Rows are points. Each copy is the shape, with its points in the same order, turned, moved and blurred by noise. Say if it was mirrored as well.
In the rows, zero is written as 128.

Shape:
[[165 156  79]
 [ 74 127  61]
 [ 74  98 132]
 [200 158 173]
 [134 121 111]
 [ 63 152 144]]
Copy 1:
[[142 184 112]
 [ 70 142  76]
 [ 85  88 122]
 [182 160 201]
 [132 135 124]
 [ 57 122 156]]
Copy 1 is: only turned
Copy 2, 6 rows:
[[137 207 103]
 [ 73 151  57]
 [ 69 103 116]
 [185 164 181]
 [104 164 121]
 [107  82  97]]
Copy 2 is: mirrored
Copy 3, 6 rows:
[[136 124  37]
 [ 56  82  67]
 [ 86  83 136]
 [200 160 100]
 [130 100  90]
 [ 64 133 136]]
Copy 3 is: only turned
Copy 4 (6 x 3):
[[ 56 104 141]
 [ 71 172  64]
 [148 158  75]
 [132  78 195]
 [103 124 120]
 [138 195 112]]
Copy 4 is: mirrored

Shape (9 x 4):
[[117 157 103 120]
 [202  64 135 173]
 [156 132 163 137]
 [170 109 107  94]
 [ 73 168 111  34]
 [132 144  83 125]
 [174 130 146 107]
 [116 207 101  26]
 [215 129 136 121]]
Copy 1 (9 x 4):
[[135 149  93 114]
 [197 129 194 186]
 [140 152 165 116]
 [186 109 128 111]
 [110  97  55  41]
 [154 138  90 122]
 [164 133 163  98]
 [152 133  65  12]
 [200 150 174 111]]
Copy 1 is: only turned
Copy 2, 9 rows:
[[ 96 120  87 136]
 [207  57 139 160]
 [130 123 147 142]
 [152  92 104  91]
 [ 80 192  64  72]
 [105 102  74 132]
 [140 106 147 112]
 [ 42 158  96  47]
 [142  65 159 108]]
Copy 2 is: mirrored
Copy 3 (9 x 4):
[[105 136 104 127]
 [211  95 186 124]
 [123 118 168 110]
 [158 105 112  77]
 [ 69 183  60  64]
 [132 127  88 129]
 [130 109 157  85]
 [ 41 132  63  53]
 [147  57 163  92]]
Copy 3 is: mirrored

Shape:
[[155 143 154 134 181 189 160 106]
 [164 118 107 134 165 116  94  73]
 [180 175 149 159 136 127 106  44]
 [157  31 109  39 131 106 147  75]
 [138 109 134 101 128  59  91 144]
 [120 153 103 150 153 139  55 111]
 [148 156  93 135 179 146  96 132]
 [ 60 137  92  86  75 134 160 190]
 [160 163 122 107 148 129  72  73]
 [ 57  66 140  78 140 114 183 160]
 [ 79 128 163  50 124 136 122 134]
 [ 77 136  57 139 151 115 108  86]
 [ 85 122 107 124  54 143 132 131]
 [171 116 145 175 173 156  57  93]]
Copy 1, 14 rows:
[[205 126 137 105 154 144 145  78]
 [117  93 128 142 173 138 112  95]
 [130 146 161 173 160 121 103  41]
 [ 58  65 143  82 159 180 205 134]
 [ 73 132 153 110 152 120 108 178]
 [130 128  97 139 126 141  48 108]
 [164 130  84 135 161 143  95 128]
 [114 187  72  78  50 127 164 173]
 [106 148 129 138 164 168  81  78]
 [123 118 122  11  95 108 182 176]
 [103 168 133  38 106 165 137 128]
 [101 109  52 122 119 100  96  92]
 [102 148 110 113  41 133 147 123]
 [164  79 153 155 150 148  60  99]]
Copy 1 is: mirrored
Copy 2:
[[159 146 161 161 179 188 175  96]
 [175 115 148 138 172 120  94  73]
 [183 154 180 167 140  97 131  39]
 [198  43 158  36 154 130 132 122]
 [147  99 141 130 170  66 105 163]
 [135 131 100 181 151 119  85  90]
 [163 149 104 162 185 143 108 113]
 [ 93 154  94  89 109 130 147 208]
 [164 120 116 155 162  90 127  58]
 [ 87  87 165  75 163 158 147 202]
 [ 94  88 116 112 143 115 188 142]
 [105 143 110 108 152 142  62  92]
 [121 140 127 108  66 134 126 154]
 [184 104 147 215 163 142  96  79]]
Copy 2 is: mirrored
Copy 3, 14 rows:
[[154 159 156  95 171 168 165 110]
 [149  79 125 128 164 128 115  75]
 [170 126 167 140 140 120 124  28]
 [138   8 134  48 154  88 149 142]
 [148  83 138 142 151  81  66 154]
 [126 116 124 151 127 169  73  89]
 [150 139  93 131 159 164  99 112]
 [122 145 106 112  45 112 127 216]
 [162 112 137 104 140 141  72  56]
 [ 77 109 152  86 132  91 146 224]
 [130 126 172  68 108 121  90 176]
 [ 68 113  83 119 112 132 102  99]
 [129 105 139 140  46 126 137 155]
 [148  97 166 171 175 193 113  67]]
Copy 3 is: only turned
Copy 4, 14 rows:
[[154 144 125 147 214 173 161 100]
 [193 121 121 112 163 104 101  75]
 [199 185 172 151 160 126  92  49]
 [157  70 135   7 135 122 167  81]
 [148 105 163  83 159  79  84 150]
 [173 151  91 139 153 115  57 117]
 [187 151  88 137 192 115  97 128]
 [ 95 149 104  99 109 104 168 218]
 [194 179 129  93 163 120  82  86]
 [ 63  74 119  84 149 113 174 154]
 [ 74 147 131  62 152 143 124 139]
 [141 143  61 139 117  67 105 104]
 [130 146 124 122  77 130 133 168]
 [197 109 130 153 181 158  56  79]]
Copy 4 is: only turned

Shape (13 x 9):
[[155 113 152 128 120 170 132 150  94]
 [146 110 117 158 131 141 101 191 132]
 [152 105 164 128 164 124 151 184  96]
 [171 207  99 154  47 147  88  74 165]
 [121  97 137 169 110 159  94 135  90]
 [ 57 150  54 138 163  96 121 117 156]
 [192  92 149 145 119 142  84 102  98]
 [178 111 174 171 123 136 104 118 139]
 [120 146 136  55 168 106  80 171 145]
 [ 39 152 115  85 138 103 138 160 168]
 [171  98 126 202  65  57  61  97  81]
 [158 167 163 126 165 164 121 173  87]
 [106 140  73  83 141 111 145 160 144]]
Copy 1, 13 rows:
[[115 114 160 145 123 169 132 169 116]
 [132 127 138 154 124 119  88 175 162]
 [ 94  99 168 132 138 113 141 206 130]
 [198 197 130 154 146 149 125  44 110]
 [ 97  98 153 168 117 160  85 128 129]
 [ 94 108  55 114 176  92 120  83 189]
 [154  91 200 129 133 151  90 126 107]
 [144 115 210 159 145 131 118 127 139]
 [ 94 157 137  43 145 110 112 160 163]
 [ 60 152  82  91 128 103 160 118 201]
 [148  91 183 171  94  70  58  64  78]
 [ 97 149 156 131 176 149 123 194 105]
 [120 123  70  86 134 108 149 146 165]]
Copy 1 is: only turned
Copy 2, 13 rows:
[[167 181 158 117 105 154 130 147 138]
 [160 141 136 163  86 179  89 165 151]
 [184 124 143 122 131 142 143 181 145]
 [ 57 190 109  97   7 209 106  91 119]
 [142 169 169 172 100 160 108 119 113]
 [ 62 120  56 160 133 134  61 128 137]
 [185 144 156 117  67 160 121  95  97]
 [161 123 157 120  67 191 139 105 138]
 [123  99 135  70 108 134  48 186 135]
 [ 54 118 113 121 138 107  71 172 180]
 [139 108 142 180   8 148 146  97  45]
 [157 162 150  97 133 198 126 186 116]
 [109 144  72 118 108 111  73 175 160]]
Copy 2 is: mirrored
Copy 3:
[[163 122 149 173 130 126 101 163 110]
 [150 115  94 179 128 177 134 162 144]
 [178 134 152 179 150 124 182 169 109]
 [ 98 192  90 139 125 130  27  71 177]
 [151 121 118 176 103 162  92 146  77]
 [ 39  98  83 118 132 147 175 100 107]
 [210 131 107 159 141 142  82 104 101]
 [175 152 131 192 142 166 103  90 119]
 [135 124 133  69 177 165 159 158 148]
 [ 54 104 157  97 117 162 180 140 153]
 [202 167  54 150  53 169 109  64  82]
 [158 169 140 165 178 127 130 190 116]
 [ 94  95 112 104 128 106 169 143 158]]
Copy 3 is: mirrored
Copy 4, 13 rows:
[[148  94 144 125 118 151 115 148  76]
 [119  97 126 164 113 160 121 184 130]
 [135  49 145 135 130 110 130 184  89]
 [128 214  47 166  74 136 111  82  93]
 [149 114 168 145 109 159 110 132 136]
 [ 83 139  83  96 155 126 196 140 188]
 [195  96 117 146  98 129  74 129 121]
 [134  90 105 160  96 116  76 126 113]
 [112 135 107  72 143  97 105 218 126]
 [ 44 131 118  59 127 119 173 171 136]
 [193 134 135 197  38  87 114 120 178]
 [136 111 138 148 163 118 114 176  62]
 [105 118  86  82 132 142 185 186 124]]
Copy 4 is: mirrored

Shape, 15 rows:
[[109  76 116 141 189 130 179  96  87 152  96]
 [110  74 190 125 111  88 130  89 107  85 100]
 [127  69 179 161 172 111 115 122 107  83  87]
 [170 158  95 155 153  82 117 125 115 159 192]
 [137 147 158  63 105 190  70 118 186 129 143]
 [118 148 106 169 127 132 104 115 107 185 205]
 [ 98 120 157 140 121 129 105 147 133  98  69]
 [104 139 146  61 120 127  83 171 174  81 100]
 [ 99  89 123 122 155 140 161 114 113 122 163]
 [140  91 162  50  65 156  67 168 188 145 113]
 [136 135 163 154 139 102 169 112 120 113  93]
 [135 110 111 104  81 172 113 147 169  99 129]
 [146 139 133 189 171 107 147 142 149 150 192]
 [161 130  87 123 130 153  92 114 146 136 166]
 [138 104 184 149 158 117 160 143  51  91 104]]
Copy 1 (15 x 11):
[[104  78 110 104 124 130 224 121 103  92 120]
 [151  98 203 106 103 106 144 110 131  80 166]
 [144  98 178 159 128 119 174 141  95  57 152]
 [173 151  90 119 180  77 150 148  82 178 123]
 [124 172 134 121 156 207  67 151 168 144 128]
 [108 147  91 113 157 108 138 140  65 207 149]
 [102 126 150 155 110 116 109 132 136  61 135]
 [117 166 141 120 158 135  63 171 181  63 139]
 [109 129 110  86 139 134 187 135 121 117 173]
 [135 144 148 118 106 176  60 208 200 138 129]
 [134 140 146 146 121  91 179  98 133  99 123]
 [148 156  93 127 101 164  93 156 167 111 166]
 [131 154 109 163 181  83 183 152  99 170 164]
 [162 143  71 125 153 162 116 148 112 154 136]
 [133 156 178 127  99 100 196 138  76  64 131]]
Copy 1 is: only turned
Copy 2:
[[ 90  96 133 138 176 159 161 117  89  87 110]
 [144 145 163  90 118 160 118 124 154  42 146]
 [134 101 142 140 112 153  97 125 135  34 101]
 [177 132 152 156 139  56 110 128  83 167 137]
 [179 125 148  73 141 133  88 106 216 190  59]
 [184 131 163 156 147 132 102 115  93 208 148]
 [131 145 110 140 102 158 115 146 181  99  95]
 [120 136 124  78 101 111  87 171 219 144  81]
 [106  92 162 111 138 150 131 109 112 140 138]
 [199  96 126  64 132 136 126 166 249 157  91]
 [136 153 152 141 113 120 156 109 131  80 101]
 [157 105 101  86  99 129 124 108 187 173 104]
 [151 103 186 196 114  82 120 103 112 153 130]
 [174 109 115 108 144  98  98  95 135 177 108]
 [138 125 167 121  81 158 138 145  86  63  92]]
Copy 2 is: mirrored
Copy 3, 15 rows:
[[ 82  79 110 192  98 119 154 114 102 144 113]
 [ 79 101 169 154  81 111  92 127 180  71 114]
 [ 81  88 123 172 130 140  89 149 148  68  96]
 [190 132 125 143 170  64 110 129 117 159 146]
 [157 118 141  25 114 182  88  80 159 126 129]
 [191 129 137 160 142 116  95  98 118 170 194]
 [ 76 144 132 127 104 161  64 145 142 110 106]
 [ 76 142 123  29 117 142  67 139 156 117 123]
 [102 104 115 146 118 124 152 100 141 123 169]
 [139  96 153  21  79 183  79 158 184 146 133]
 [ 99 146 163 161 120 119 125 132 128 112  84]
 [138 152 103  76  90 169 116 131 177 130 139]
 [155 138 141 165 205 116 134 131 136 151 150]
 [186 125  90 101 128 124 108 105 147 145 138]
 [ 90 117 149 174 112 121 126 161  94  52 123]]
Copy 3 is: only turned

Shape:
[[135  76 140 151  70  92 148 111 161 130 150 128]
 [140 159 153 211 140 105 198  82 124  72 144 113]
 [ 81 120 169 143 150 186 122 102 146 127 125 100]
 [114 161 185 127 174 102 131 167  86 118  52 162]
 [139 115  90 170 157 167 183  95 128 156 170  79]
 [180 168 156 132 100 182 200  79 179 154  99 160]
 [162  73  94 147 137 100 121 173 150  98 113 142]
 [ 77 154  83 176  80 181  89  83 157 145 148 119]
 [164 169 156 107  81  78 158 186 140 134  88 109]
 [158  79 169 222 119  88  88 174 156  90  85 100]
 [173  66  86 130 161 142 164 129  87  78  72  75]
 [ 76 118  88 182 125 166 155 158  72 131 151 181]
 [194 170 128 132  72  93 105 155 138  59 160 146]
 [156  99 190 128 150  81 144  69 184 153  77 107]
 [ 88  67 179 216 158 112 113 103  88 177 126 153]
 [100 116 127 116 103 126 103 156  94 117 149 156]
 [171 173 112 114  93 147 108 164  80  68 123 147]]
Copy 1 (17 x 12):
[[150 125  71 109  91 110 105 111 155 127 101  76]
 [124 141  67 195 111 138 167  77  88  70 143  91]
 [ 80 121 133 176 115 153 141 144 157 170 120 103]
 [ 73 113 148 150 143 102 152 124 117  68  52 201]
 [142 155  89 149 148 155 151 141  80 183 152  87]
 [170 197  74 180 125 188 125 113 170 129 101 166]
 [125 106  88  81 180  82 122 123 154 108 139 136]
 [ 62 129  59 138 106 192  58 142 132 183 134  98]
 [141 181 137  94 108 118 115 156 149  39  83 141]
 [ 88 115 103 147 174  45  93 127 172  63 104  69]
 [145  94 116 105 229 150 175 136 111 108 102  97]
 [ 95  60  42 149 118 133 116 178  83 146 131 167]
 [137 130 115 101 116 140  60  94 143  38 166 137]
 [126 181 128 140 130  96 163  59 176 144  57  99]
 [ 91  74  90 199 121  52 120 115  99 168  64 115]
 [110  68 118 107  98 131  85 142 128 118 116 158]
 [122  97 131 113 153 183  68 138 115  54 129 168]]
Copy 1 is: only turned
Copy 2, 17 rows:
[[140 148 138 144  85  99 150 123 113 177 142 124]
 [ 98 206 155 151 161 112 154  79  91  85 150 127]
 [120 159 121 102 148 190 100 108 156 133 105 152]
 [134 106 167  89 146 100 119 139 138  35  84 207]
 [158 192  85 116 198 142 141 129 123 146 145  86]
 [183 187 149  46 151 132 182  62  98 147 159 188]
 [197 114 124 169 108  93 123 144 144 104 171 139]
 [147 217  44 104  95 134  95  83 157 153 104 135]
 [150 157 167  66  86  78 184 177 135  95 149 166]
 [186 177 201 205  91 114 121 150 159  96 103 154]
 [199 111 140 130 142 151 150 127 133  55 145  61]
 [151 153  31 144 134 131 105 141  66  96 112 169]
 [145 183 157 107  56  63  98 132 113  96 209 141]
 [137 117 209 103 153 114 170  85 174 157 105 136]
 [135 132 132 178 176 110  96 126 102 144  29 157]
 [130 120  94 110  86 110  79 162 111 114 128 145]
 [171 162 122  73  72  99  81 132 101  51 169 138]]
Copy 2 is: only turned
Copy 3:
[[152  91 160 165 128 114 174 131 182 143 123  93]
 [126 137 212 179 179 176 180 112 107 108 154 130]
 [ 73 127 165 115 110 130  99  86 113 153 145 133]
 [174 146 186 112 179 102  98 122  69 117  78 188]
 [ 87 120 110 148 150 192 163  81 127 125 158  82]
 [168 227 145 146 114 139 173  75 109 154 119  95]
 [179  94 138 149 143 150 113 119 175  69  90 133]
 [ 44 164 110 193 126 127 106 126 140 154 139  88]
 [205 153 175  98 177  84 141 145 132 105  89  82]
 [182  88 229 164 173 155  71 122 181 138  97 127]
 [165  72 166 131 117 193 106  92  88  40 106  89]
 [113 119 104 145 142 183 145 203 106 138 144 164]
 [214 149 166 185 163  70 126 158 157  68 176 101]
 [156 116 197 143 140  93 162  15 137 145  67 124]
 [120  61 152 160 173 163 131 112 110 223 100 173]
 [142 100 127 144 131  88 111 171 115 113 146 137]
 [186 163 139 157 135 111  82 170  92  66 170 117]]
Copy 3 is: only turned
Copy 4:
[[104  71 110 143  48 136  93 160 142 119 118 111]
 [134  81 105 198  69  62 203 127 123 109 115 147]
 [ 95 100 146 147 138 138 168  94 184 112 127  82]
 [ 93 101 136  93 173 101 176 148 130  96  22 156]
 [161  80  73 190 132 129 146 101 151 164 160 105]
 [202  89 121 107  55 149 172  94 200 131  82 148]
 [107  62  73 140 125 152  84 141 110  58 103 147]
 [110 173 103 180  87 129 100  62 178 124 117  75]
 [161 107  88  76 104  95 129 206 145  86  62 115]
 [ 73  60 103 202 115 122 111 187 165  25  68 128]
 [148   7  59 155 159 140 149 108  88  85  82  82]
 [ 70 154  58 162 128 170 158 102 105 152 100 145]
 [171 140 126 142  65 120 110 172  83  37  96 132]
 [131  12 167 120 103  83 110 135 192 117  88 129]
 [ 30  75 145 203 138 137 132 144 161 172  78 146]
 [ 86 142 120 119 123 153 117 140  94 113  97 108]
 [162 155 104 130 120 151 147 134  69  61  59 107]]
Copy 4 is: only turned

Shape:
[[100  89 151 172  77 143 175 106 119 124 145 106]
 [151 169 197 103  62  89 121  79 179 162 103 173]
 [121 128 104 202 166 124  57  91 143 135 113 125]
 [106 155 138 142 137 197 107 146 108 145 180 103]
 [107 177 141  87 148  88 158  89 129 158 118  88]
 [ 73  88 103 155  78 123  91 195 113 117  69 102]
 [143  68 134 188 100 146 101 170 164 150 134  94]
 [125 102 118 143  48 181  69 152 117 124 171 183]
 [ 72 120  91 167 122  80 119 192 170 101 163 158]
 [105 148  76  79 128 116 167 129 118  92  84 184]
 [144  70 181 146  77 180 160 180  91  99 181 150]
 [165 140 100 107 104 121  77 170  99 107 152 126]
 [145 113 165 163  90 100 175 126  83 162 119 131]
 [ 88 127 183 103  90 130 131  75 101  99 139 129]
 [165 148 172 122  87  96 124 175  89 124 151 153]
 [111 106 167  88 167 102 142  74 159 199  81 120]
 [101  99 140 151 175 184 145 168 196 132  98 200]
 [ 79 152  92 152 144 113  76  69 115 139 158 189]]
Copy 1, 18 rows:
[[171 108 153 156 101 123  92 135  67 119 125 132]
 [114 112 140 231 137 100 118  78 187  90  84 173]
 [168 148 139 128 121 101 193 124 136 209 120 198]
 [155 168 159  93 156  98  97 192 117 146  94 144]
 [106 127 102 163 177 171 122 137 174 140 122 116]
 [ 75  96 114  91  54  80 120 141  88 160 156 156]
 [159 104 153 131  96  32 162 143  99 160 111 124]
 [158 114 187 112  71  56 109 185 135 101  97 205]
 [118  52 117 138 146  83 167 212 111 128 170 214]
 [ 74  75 149 102 121 199 146 144 139  94 108 200]
 [176  98 185  82 112  54 100 160  81  38 116 147]
 [130 123 111  86 101  88 158 186 179  95  95 159]
 [173  68 115 119 121 111  96  85 121 104 115 138]
 [144 159 158 161 115 142  85 125 134  77 150 150]
 [141  93 104 111 137  80 113 132 167  67 103 161]
 [114 112 182 159 159 155 143  80 176 171 132 106]
 [ 93  86 229 115 181  89 172 114  77 142  99 198]
 [166 139 159 145 136 158 124 167 173 173 132 249]]
Copy 1 is: mirrored
Copy 2 (18 x 12):
[[144 130 126 144 153  93 160 113 189  90 108  98]
 [114 146 154  53  82 161 133  81 172 153 197 140]
 [ 82  94  62 175 105 116  84  82  88 113 112 110]
 [105 143 120 145 146 108 127 194 106 123 101  98]
 [178 134 120 117  44 132 103 148 158 153 107 131]
 [125  37  69 122 142 183 140 151 161  48 101  83]
 [ 76  78  94 147 188 137 151 117 162 138  91  95]
 [106  96  98 101 188 107 183 147  93  83 181  94]
 [110  29 131 105 109 123 172 121  90  83  55 117]
 [212  93 133 144  79 177 170 132 104  81 138 144]
 [134  85 181 142 221  82 181 164 161  95 137 110]
 [116  50  83 137 128 119 156 185 110 127 161 161]
 [167 119 122 110 152 114 117 119 199  99 116 156]
 [167 130 144 123  97  89 138 136 161  95 170  78]
 [126  73 153  86 144 114 142 170 152 116 158 177]
 [184 131 127 121  98 170  75  91 168 181 119  84]
 [124 109 207 164 171 199 139  82  73 113  98 101]
 [143 123  98 111  99 104 109  91  42  96 125 117]]
Copy 2 is: mirrored
Copy 3 (18 x 12):
[[139 113  80 110 130  99 134 117 138 226 122 134]
 [166 156 126 141  80 187 118  57  41 186 146 194]
 [131 106 182 130  54 143 121 118 167 145  62 129]
 [ 94  92  96 167  96 128 116 147 171 135 163 137]
 [ 93 178 139 147 139 108 122  69 116 136 127 195]
 [144  40 146  84 138 120 213 140 122 150 113 155]
 [164  74 162 137 133 155 145 164 156 210 131 127]
 [136  33  76 108  75 180 109 176 100 170 133 151]
 [197  48 135  89 132 122 102 121 174 133 111 209]
 [133 119  68  97 162 156 134  86 103  87  64 192]
 [169  79  49 104 149 136 101 172 118 186 178  93]
 [133  77 135 140 128 135 103 181  81 104 120 161]
 [163 175 104  94 123 114 146 148 105 187 141 145]
 [100 111  86 104 108 105 104  67  79 171 140 134]
 [181 126 109 118 119 127 106 158  68 127 170 155]
 [ 90 188 169 105 143 185 136  53 127 174 130 161]
 [179  94  97 113 138 229 138  77 200 133 121 128]
 [103 109 120  86  37 148  78 103 148 124  77 186]]
Copy 3 is: mirrored
Copy 4, 18 rows:
[[133  53 167 175 179 129  73 102 151 147  88 138]
 [130 135 149  97 173  53 110  28 196 173 141 167]
 [170 139 105 111 137 185 107  76 103 133 134  89]
 [ 59 124 126 151 119 151  86 139 127 152  95 100]
 [134  93 159  93 138  41 128 110 110 174 120 100]
 [178 104  77 150 189 152 145 144 158 151  26 126]
 [137 106  75 154 211 156  71 125 150 107 111 123]
 [ 80 122 119 137 156 206 114 111 221 146  87 163]
 [149  87 106 168 146 140 186 116 188  77 102  81]
 [165 132 199 123 140 112 203 147 162 160 103 153]
 [ 80  74 147 195 150 150  79 144 179 109  88 206]
 [128 124  93  99 102 136 116 165 190 138 106 153]
 [147  56 123 169 158 101 105  99 136 177 127 179]
 [120  87 189 111 130 105  98  74 151 155  60 152]
 [117  98  99 148 108  93 113 118 186 142 120 196]
 [129 109 155  81 211  65 138  76  72 147 128 138]
 [112 182 166 190 203 143 168 106 121  80 124 137]
 [127 109 156  96 103 187 170  55 143 156 126  94]]
Copy 4 is: only turned

Shape (15 x 12):
[[203 112  94 153 149 138 111 120 113 206 150  50]
 [178 110 130 142 147 154 137  62  97 196 120 124]
 [160 127 143 161  89 128 137 101 142  92 125 205]
 [151 134 148 129  99  89 114 102 146 129 102 179]
 [ 77 145 138 130  68 121 157 124 113 116 112 175]
 [ 73 127 124 136 133 172  65 138 135 111 123 149]
 [164 101  85 113 193 137 155  94 108 153 108 101]
 [187 113 112 147 161 124 157  75  91 151 189 110]
 [202 105 167 112 165 155 146  99 105 160 143  64]
 [ 50 158 130  87 155 120  68 131 137 142 144 159]
 [169  91  99 100 127 142 107  57 116 154 147  68]
 [ 45  70 140 128 142 117  79 138 169 154 138 134]
 [164 140 121 123 105 118 173 110 163 113 123 157]
 [ 81  84 117  76 127 126  75 170 111 139 135 173]
 [144 129 130 119  94 164 145 106 168 154 147 183]]
Copy 1, 15 rows:
[[167 218 164 119 150  98 118 107 109  52 144 101]
 [167 154 176  84 155 158 119 135  78  70 145 139]
 [174  84 100  65 115  93 108 158 128 166 125 159]
 [176  86 136 104  96 112 143 173  94 158 108 132]
 [133  94 102 106 105 163 120 138 120 206 156 143]
 [ 89 121 143 131 167  99 114 142 147 185 124 158]
 [121 141 161  96 124 125 113  75  76  59 122 124]
 [174 164 137  77 108 107  78 122  87  48 166 158]
 [145 138 133 102 131 121 137 139 118   7 157 109]
 [ 71 134 186 153 111 125 140 154 119 179 133 197]
 [164 130 200 121 127 108  95 106 107  76 170 107]
 [123 110 157 180 165  89 166 114  99 173 165 181]
 [168  98 108  75  80 107 132 113 129 136 137 127]
 [ 60 115 160 124 140  76 145 141  76 186 169 140]
 [159 115 145  57 134 119 159 135 138 152 160 151]]
Copy 1 is: only turned
Copy 2 (15 x 12):
[[187 105 117 134 146  94 164 167 208 114  42 148]
 [143  92 111 143 145 118 117  89 184 107  42 102]
 [100  83 160 124  82 128 131  78 140  83 155  76]
 [105  99 144 110  96 132 108  78 156  66 142 134]
 [ 69 106 129  86  92 122 129  87  77 109 131 124]
 [164  97 150  95 169 130 118 117  65 102 153 123]
 [152 125 144 145 165 152 159  86 181 148  57 145]
 [121 134 117 171 148  91 159 116 201 139  83  95]
 [170 152 137 147 124 123  97 139 200 150  47 109]
 [134 121  99 109 188 140  95 105  84 108 176 171]
 [184 171 109 116 152 108 154 100 181  98  62 108]
 [176 102 136  66 170  73  95  80 105 136 162 167]
 [115 112 134 127  65 150 151  86 160 117 135 122]
 [122 111 139  35 194 141 111 114 121 126 161 137]
 [137  78  90 104  90 141 129  86 146 118 142  89]]
Copy 2 is: mirrored
Copy 3 (15 x 12):
[[171  82 125 187 168  72  71 146 128 189 119  61]
 [153  53 152 151 128 144 105 144 120 171  83  77]
 [118  90 152 145 106 126 184 113 165  71  92 128]
 [117 117 156 134  76 109 143 117 165 116  81 139]
 [ 95 136 122 121  73 159 170 107 134 107 152 124]
 [ 71 154 144 108 153 137  94 148 134  78 131 111]
 [187 102 144 138 167 124 116 167  88 176  98 125]
 [180  46 181 157 160 109 133 121 116 165 140  98]
 [174  76 174 173 153 126 114 195 159 193 132  85]
 [ 88 182 178  71 126 137  76 107 137 123 140 128]
 [189  69 152 133 119  95  74 179 114 139 134  86]
 [ 57 149 142  47 137  82 112 157 133 135 131  99]
 [172 129 143 142 104 117 182 122 154 113 105 116]
 [ 88 135 110  62 148 125  85 132 165 127 146 165]
 [150 110 133 106 115 145 152 109 174 102  98  74]]
Copy 3 is: only turned
